Each row is a point. The ring and each string are closed loops that go straight from each point to the next, and from the last back to the first. Before rounding, they use only three directions, however many columns there are. How many times does the string pass through the ring? Passing back the other way cancels.

Ring (10 x 3)
[[2.5,-1.4,0.0],
[3.2,-1.5,-3.5],
[2.5,-0.8,-5.3],
[1.6,0.5,-4.7],
[1.1,2.2,-1.8],
[0.6,2.9,0.7],
[-0.9,2.8,4.5],
[-1.7,1.9,5.6],
[-1.4,0.5,5.3],
[0.4,-0.7,3.2]]
String (25 x 3)
[[0.1,0.3,5.1],
[0.5,-0.6,5.2],
[1.3,-0.1,1.7],
[0.7,-0.2,0.6],
[1.2,-1.9,-0.3],
[4.9,-2.2,-1.8],
[4.3,-1.4,-2.5],
[2.6,-0.3,-1.6],
[1.2,-0.6,-2.4],
[1.4,-1.8,-6.4],
[2.5,-1.2,-8.0],
[2.9,0.1,-5.8],
[1.6,0.7,-1.6],
[0.4,0.7,-2.2],
[0.6,2.0,-3.8],
[2.0,3.4,-1.6],
[2.0,3.3,0.6],
[1.1,1.3,0.7],
[-1.1,1.8,1.7],
[-0.2,1.6,1.9],
[0.2,2.4,3.9],
[-2.3,2.9,7.5],
[-3.6,1.6,7.1],
[-2.2,0.5,3.9],
[0.2,0.7,3.2]]
Times through: 2
String (27 x 3)
[[-1.3,1.8,2.0],
[-2.2,4.2,7.2],
[-2.9,3.6,8.3],
[-2.9,1.8,5.3],
[-0.3,0.8,1.6],
[-0.7,1.1,2.8],
[-2.1,1.4,4.2],
[-3.1,2.7,7.1],
[-1.4,4.1,7.6],
[0.4,2.7,3.5],
[0.2,1.7,1.4],
[-0.4,2.0,0.5],
[0.9,3.4,-1.5],
[2.5,2.8,-4.0],
[2.4,1.3,-2.6],
[2.8,1.0,-2.5],
[2.6,-0.5,-8.7],
[1.5,-1.3,-9.0],
[3.2,-1.0,-8.7],
[3.6,0.2,-4.6],
[1.9,0.3,-2.5],
[0.5,0.0,-3.1],
[0.1,0.2,-5.1],
[0.0,0.6,-1.6],
[1.7,1.7,-0.6],
[2.1,3.0,0.5],
[0.6,1.5,0.9]]
Times through: 2
